Rows are points. Each copy is the shape, with its points in the same order, turned, moved and blurred by noise. Is it also mirrored, or only turned?

Shape:
array([[-17,  -5, -59],
       [ 17, -26,   9],
       [-66,   9, -43],
       [ 28,  33,  14],
       [-20, -93, -24],
       [ 57,  33,  21]])
Copy 1:
array([[ 62, -28,   6],
       [-11, -24,  23],
       [ 78,  18,   7],
       [-22,  -8, -32],
       [ 34, -43,  97],
       [-51, -21, -45]])
Copy 1 is: mirrored
Copy 2:
array([[-20,  41, -55],
       [ 35,  19,   1],
       [-61,  38, -27],
       [  8, -36, -14],
       [ 18, 102,   0],
       [ 43, -50, -13]])
Copy 2 is: mirrored
Copy 3:
array([[-44,  37,   2],
       [-16, -26, -12],
       [-20,  76, -25],
       [ 38,  -8,  19],
       [-84,  -2, -74],
       [ 31, -35,  37]])
Copy 3 is: mirrored

Shape:
array([[  7,   7, -31, -35],
       [ 17, -32,  21,  65],
       [ -4,  -8,  34,  36],
       [-28,   9,  89,  10],
       [ -8,   1, -25,  18],
       [ 58, -30,  11,  56],
       [-55,  83, -33, -36],
       [ 29,  43, -34,  -3]])
Copy 1:
array([[ 24, -12, -26, -12],
       [ -9, -10,  85,   8],
       [-10,  26,  58,   1],
       [-34,  88,  50, -10],
       [ 20, -12,  21,  22],
       [  6, -31,  89, -27],
       [ 69,  55, -55,  33],
       [ 66,  -7,   5, -17]])
Copy 1 is: only turned
Copy 2:
array([[-15, -22, -42,  15],
       [ 84,  33,  -1,  -4],
       [ 42,  38,   6, -14],
       [  0,  58,  55, -39],
       [ 22,  23, -44,  10],
       [ 92, -14, -14, -21],
       [-81,  38, -72, -14],
       [  5, -16, -71, -30]])
Copy 2 is: only turned
Copy 3:
array([[ 26, -13,   8, -36],
       [-61,  -8, -75, -14],
       [-49,  19, -40,  -8],
       [-64,  60,  -2,  28],
       [  2,   4, -40, -44],
       [-71, -44, -63, -27],
       [ 43,  66,  36, -72],
       [ -7, -14,   6, -72]])
Copy 3 is: mirrored
